Each row is a point. Before rounding, the points of a table are all equally far from one centre. They may lie mostly on one side of it. Write the centre, to within rounding.

Points:
[[ -3  11  26]
 [ 72 -64 -36]
 [ 88   5 -30]
 [ 36 -32  42]
 [  3  37  -4]
 [ 81 -50   1]
 [  0  22 -60]
 [ 47  34 -51]
 [ 47  41  -8]]
Centre: [ 29 -19 -20]

Points (10 x 6):
[[-28 -87   9 -35  23  13]
 [-47 -84   3 -22  28  18]
 [-41 -45 -34  20  -3 -24]
 [-95 -61  15  -9  19 -14]
 [-32 -43  50  46 -53 -18]
 [-71 -36   3 -33  45 -16]
 [-73 -78   3  -7  16  19]
 [-81 -44  -6  20 -26 -17]
 [  1 -87  21 -12  33  17]
 [-34 -69 -10 -35 -26   2]]
Centre: [-31 -34  35   1   5  -8]

Points (13 x 9):
[[ 37  61   7  22 -12 -21  24 -45  -7]
 [-83  29  56  27  24 -45 -22  18   4]
 [ 26  69 -42  67  11 -25 -28 -50  -4]
 [-25  25  40  55  95 -48 -13  -7  55]
 [  0  71  31  30 -24 -31 -22 -24 -36]
 [ -4  48  44  68  -2 -45 -45 -48  23]
 [-45  74  38  72  27 -10 -33 -37  30]
 [-53  48 -16  29  22 -70 -47   1  36]
 [-58  76 -10  73  39 -69 -25 -20  19]
 [-45  52  30  11  49 -68   7  44   2]
 [-35  -9  58  30 -29 -12 -15 -42  16]
 [-69  56   7  74   1 -15 -48 -41  15]
 [-55  77  -6  27  47 -36 -40   6  29]]
Centre: [-18   8   0  51  36 -22   2 -11 -11]

Points:
[[ 34  -5 -23   0  54 -42 -10  19 -40 -13 -37 -69]
 [ -6  -8 -16   2  55   9 -23  -2   0 -44  48  14]
 [ 29   9 -45  15  14 -52 -24  29 -49 -70  16 -57]
 [ -4 -34   6  41  53 -44  23  17 -56 -85  31 -36]
 [ 26  -2  16 -23  32  12  48  25 -15 -32  32 -20]
 [ 50 -25 -53  21  54 -30  18  32  24 -32  -7 -57]
 [-14  -5 -32  18 -20 -62  31   7 -49 -55 -22 -47]
 [-24  30  -8  -7  63   1  10  46   3 -24 -29  10]
 [ 33   8 -35 -14  38 -22  20  37  14 -55 -25 -73]
 [-10  10 -37   6  50 -54  28  77 -44  -2  36 -34]
 [-15  49 -55  16  -9  -6   2   4 -25 -34 -20 -61]
 [-24   3 -36 -14  26 -60  30  50 -32 -61  21 -77]
 [  0  -4 -16  33  63  -1  23  95 -67 -62   6 -45]
 [ 41   9   1 -24  40   4  19  18 -24 -60   0 -38]
 [ 17   1 -49  18  49  10 -46  86 -38  -6 -28 -61]
 [-23  51 -27  -2   4  18 -33  67 -40 -30  42 -39]
 [ 16  20  21  86  43   0  35  43  16 -23  -4   5]
 [-33 -26 -55  15  29  24 -40  17   8 -84  39 -35]
 [ 46 -46   2  33   9   5  -2  52 -16 -95 -14  -7]]
Centre: [-17 -20  -2  36  13  -9  -7  45  -8 -25   6 -43]

Points (22 x 18):
[[ 66  11  20 -18 -30  13  30  39 -43 -18 -73  -3  52   5  36 -29 -28 -19]
 [-38   5  -6   9 -43 -15 -53  72  41  26 -49 -76   6  49  -3  16  14 -23]
 [  5  57 -32 -59 -30 -46  -1  51  52 -22 -48 -52 -16  19  34 -65  22  -6]
 [-31  -8 -14 -37 -69 -59  11  76 -20   9 -27 -53  43 -13  35 -47 -41 -35]
 [ -9 -58  -4  23  17  17  58  70  51  36 -49 -49   4 -22 -21   3 -20 -25]
 [ 51  25  23 -35 -14 -15  19  73 -10 -31 -92  -5 -19 -24 -38 -23  -2 -32]
 [-29 -21  45 -60  -3  27 -25  41  37  20 -21 -78 -11  37  30 -38 -26 -19]
 [ 31   5 -43 -24  -3 -39   5  68   3  73 -53 -26  -4  32  24 -51  19  46]
 [-39 -25   5 -46 -34 -27  52  -8 -14   9 -61  -9  21   0  75 -82 -13  -8]
 [-13  -7  25  -6 -20 -23 -38  57  21  18 -47 -34 -17 -39 -34 -74 -47 -36]
 [ 10 -20 -13 -17  59 -16  48  47  19  49 -45 -56  31  -5  32 -62 -45  16]
 [ 15 -36   3  -4 -56  37 -10  74  25  28 -17 -10  22 -23   8 -17 -14   5]
 [ 51  25 -33 -81  -9  14  26   6 -64  -8 -49 -57  22  66   5 -63   7 -34]
 [-15  51   0 -50 -52 -74  40  48   5  10 -70 -67  21  31 -36 -51  -8   1]
 [ 34  -6   2 -12 -53 -14  47  10  26  45   3 -49 -48 -10 -13 -14 -80 -18]
 [  3 -12   6 -43 -59 -59  60  56 -10 -32  -2  29  30  17 -37 -40  -8 -28]
 [ 10  31 -20 -63  -3  32  31  95  20  21   9 -69 -39  65  25 -44  45 -36]
 [-18  47 -12  22 -71 -49  -9  26 -25  27 -25 -38  64  20 -46  12 -37 -20]
 [  5  52  -1 -32 -44 -29  25  90 -31 -50 -60 -38  27  -1  41 -66 -38 -22]
 [ 39  -7 -49 -76  -8 -34  45  19 -17  11 -40 -80   9  35  -2 -36 -31  38]
 [-25  56  19   4 -41  38  25  67 -12   3 -12  39 -28  46 -51 -31 -53 -10]
 [ 28  10  31 -39  52 -34  12  82  16  11 -65 -11 -15  24 -52 -43 -19 -29]]
Centre: [-16  14 -10  10   0  -9  29  23 -27  -1 -16 -37 -16  21   4 -24   8 -25]

Points, 31 rows:
[[-24  -9  15  -1  27  -3  21 -62 -21 -23 -52  50 -61 -11 -13  -5  31  66
   10 -51   0 -30 -26   4]
 [ -3 -33  13  17 -24  13  53 -29 -57  28 -21  56 -59  11 -11  -6 -15  12
  -21 -27  19 -25 -21 -37]
 [  4   9  44 -29  -5 -30 -21 -78 -27 -25 -60  14 -42  -3 -13 -29  26  11
   -4 -36  31 -79 -34  -5]
 [ 25 -23  36  16  12   0  12 -37 -48 -32 -42  50 -37 -30   8  20  16  21
   27 -92   0 -19 -12  -9]
 [-12  38   1 -25  13  -8   4 -44 -67  68 -11  29 -47  29  -1  21  -3  12
   -9 -48  15 -22 -21  -6]
 [-43 -48  25 -11  26 -27  40 -38 -48   8 -49  11 -52  25 -57  15  33  17
   12 -65   1 -43 -23 -34]
 [ 18   9  -5   5   0 -28   9 -69 -25   7 -43  44  -5 -51 -31  48  -7   0
  -15 -36  41 -34   1 -17]
 [  0 -26  23 -24 -27 -16  77 -48 -24  29 -25  26 -53  -2  19  23  22  25
   -3  19  23 -27 -48 -51]
 [ -4  57  30 -18  -2   1  24 -35 -21  14 -35  45 -19  -5 -10  29  16   9
    0 -30  79 -67   5 -21]
 [ 12   4  21 -17  12  14 -30 -32  17  31 -53  -7 -49 -13 -47 -25 -24  39
   -8 -40  50 -43 -15   3]
 [ -1 -18  20  10  39  10  58 -63 -59 -18 -36  52 -33  24 -52  27  19  28
   14 -29  40 -35 -36 -18]
 [ 22  19   0   2 -12 -39  15 -40 -50  26 -44  53 -32 -26 -46  20   6  36
  -16 -28  27 -41 -18 -17]
 [ 13 -16 -12  26  14 -15  30 -31 -95  17 -22  23 -32  20  20 -18   3  33
   -4 -54  28  -5   1 -24]
 [ -8  -5  43   3  -7 -30  17 -17 -68 -13 -65  11 -62 -21 -38  12  24  27
  -11 -40  13 -11 -24  37]
 [ 13 -16  30 -39  -7 -37  33 -42 -27   3 -43  39 -57  17 -26  -7 -24  41
   21 -73  44 -36   6 -36]
 [  8 -15 -23 -12  30 -37   5 -33 -35   2 -39  50  -7 -26 -38 -26 -39  15
   -2 -17  19 -64 -38 -52]
 [  5 -13  26 -11  17 -11   6 -63 -18  35 -63  -8 -14  -5 -70  54   6   9
   15 -59  40 -35 -32 -36]
 [  5   9  48 -26   5  21   2 -49 -62  -9 -35  68 -54 -50 -24 -14   6  41
  -11 -71   4 -21 -22 -24]
 [ 32 -25  37 -23   0 -28   3 -59 -70 -36 -61  45 -41 -41   8   0  12   5
   22 -59  36 -19 -15 -44]
 [ 12  29  37  15  14  -3  23 -32 -79   6 -32  53 -21   5 -12 -18  10   7
  -18   1  25 -30 -47  35]
 [  3  53  38  -3 -14  -1  43 -29 -53   9 -17  19 -41 -36 -75 -15   4  29
    9 -74  30 -32 -31 -25]
 [ 26  -5  73 -12   9 -18  24 -42 -15  12 -41  48 -40 -11 -42  48  49   1
  -14  -1  19 -43 -17  -8]
 [  0 -20  58   0  47  -4  -1 -49 -36   7 -79  50 -17 -39 -17   5  34  15
   11 -49 -12 -20  -1  10]
 [-18   3  -4  -6  24  16  52 -39 -37  29 -52  48 -25   5 -22  47   2  18
   48 -51  31 -60   4 -10]
 [ 10 -14  34 -19 -49 -12  33 -23 -27  30 -62  37 -42 -16 -15   3   1  37
    2 -48  50  -9  29   0]
 [-10  10  18   7  20 -19  15 -85 -19  24   0   2 -15 -24 -13  14  25 -31
  -15 -67 -15 -73  -2  23]
 [-29  12  43 -26   0 -26  24 -86 -40 -18 -25  49 -38 -46 -13  33   2  -7
  -21 -35  37 -54   4 -26]
 [  8 -18  33  -2  21  -4  45 -41 -77  14 -35  64   9 -33 -11  42  22  31
    2 -42  32 -28 -60 -18]
 [ 52   5  35 -19  10 -30   9 -32 -44  -8 -53  45 -30 -32   8 -35  22  11
   21 -54  68 -39 -25 -40]
 [ 32 -11   5 -47  20 -39  50 -26 -47  12 -40  27 -58  25 -53  34  21  37
   -1 -67  26 -18 -16  -8]
 [  8  10  24  14  26 -47  15 -63 -59 -16 -12  36 -31 -14 -49  50   7  13
  -30 -22  19 -29  -5 -16]]
Centre: [  0 -12  16 -43   9  12  20 -25 -32  -7  -3  -9  -7 -15 -16  -6  17   5
  15 -20  13 -20 -12 -15]

Points, 28 rows:
[[-26  18  -4  38  52  41 -10 -28 -20 -37   7  -3 -38 -42  11 -20 -21  80
  -12 -41   2  39  38  49]
 [-11   9  15  22  37  25 -20 -34 -39 -55  35 -35 -29 -14  59   3   4  71
  -45 -31  20  11  27  58]
 [-14  16  21   6  45  75 -21 -39   1 -29  -8  28  -5 -24  39 -56 -25  67
   -8  13  -3  59  31  25]
 [ -3  23  33  19  48   7   8 -54 -40 -49   9   0 -13 -33  46 -12  39  54
   14  -2  -6  33  43  48]
 [-11   5  27  36  57  57   2 -17 -56 -35   8   2 -24   1  38 -35   3  87
  -24   8 -11  64  -1  28]
 [-26  18  39  19 -11  55 -47 -37 -37 -27  33  -8 -40 -37  16  20  18  63
   19 -13 -24  40  17  32]
 [ 13  15 -15  29  44  48  19 -42 -54 -30  33 -14 -21 -11  55 -43  19  42
  -11  25  -1  40  20  32]
 [-20 -16 -22   8  50  39  -5 -28  -2 -50  16   7 -35  -8  35 -14  10  69
   -8   9 -42  39  12  45]
 [-23  19  -1  29  65  66 -41 -42 -30 -51  13  22   5 -35  19   8  18  84
   -4 -12 -33   7  36  22]
 [-18  38  18  18  30  56 -11 -56 -37 -38  11   5 -22 -25   8  -5  33  61
  -21 -27 -29  42  25  54]
 [ -4  37   7  32  64  55 -43   9 -29  -5  13  19 -34  -2  23 -50  -7  71
  -13   8  -7  53  10  44]
 [ -6  59  12  17  31  34 -32  36 -35 -23   5   3   4 -31  61  -2  14  52
  -35   7   6  21  47  52]
 [  2  12  12  43  64  52 -15 -41 -26 -41  20  31 -35 -21  18 -12  19  75
  -24   2 -10  31  14  42]
 [-40  11  21  30  61  20   6 -39 -37 -21  18  24 -41 -15  29 -47  -1  69
    6  -7  -5  34  33  33]
 [ -6  23   4  30  41  52 -14 -59 -41 -41 -14  -5  -5 -23  51 -27  -4  61
   -4 -11 -16  34  16  70]
 [-33 -10   5  50  44  37 -58  -7 -14 -26  35  18 -43 -28  35 -54   9  69
    9   7 -12  35  36  27]
 [-10  17  36  31  58  49 -41  -9   9 -49  42  25 -30 -25  41  -1   5  46
   13  10   3  55  23  41]
 [-15  31 -17  25  52  46 -33 -30 -42 -38  20  37 -46 -25  32 -19  -4  69
  -11   2 -23  48  30  34]
 [-13  19   1  10  35  17 -40 -50 -48 -54  35  -4 -41 -16  16 -20   2  82
    0  12   1  43  42  41]
 [-34   6   3  28  59  24 -27 -24 -42 -53  23   2 -36  15  53 -49  15  66
   24 -23 -34  37  27  49]
 [-27  25   1  40  49  46  -6 -20  -2 -54  23  14 -19  16  50 -43  29  58
  -11  23  15  40  46  31]
 [-46  22  47  -4  50  59   9 -35   6 -59  17  18 -29 -16  47  -6   1  38
    1 -41  -1  15  42  26]
 [-19  11 -18  35  38  73 -14 -10 -28 -15  33  -5   0 -60  57 -32 -14  68
   11   2  12  15  22  28]
 [ 48  10  16  21  54  52   5  -8 -28 -41   0  35 -24   4  35 -10  22  95
  -45   6 -18  47   6   6]
 [ 11  -2 -36  27  26  72 -19  -6 -12 -47 -14  20 -19 -56  41 -12   7  95
   -4 -25 -13  50  17   5]
 [-30  37  17  59  37  31 -21  -8 -37 -26  28  14 -38 -37  47 -13  -1  81
    8  10   8  41  17  18]
 [-39 -18  24  29  23  48 -31 -50 -45 -17  34  -9 -33 -40  79 -11  14  63
  -18  -5 -23  49  29  18]
 [-15 -14  27  19  21  58 -18 -18 -71 -25  40   6 -27 -28  30 -35 -29  86
  -13 -21  18  39  37  39]]
Centre: [ 14   5  14  12  26  33 -32  -9 -20 -17   7 -12  -2   6  34 -13   3  41
  -3 -32  -7  24  35 -13]
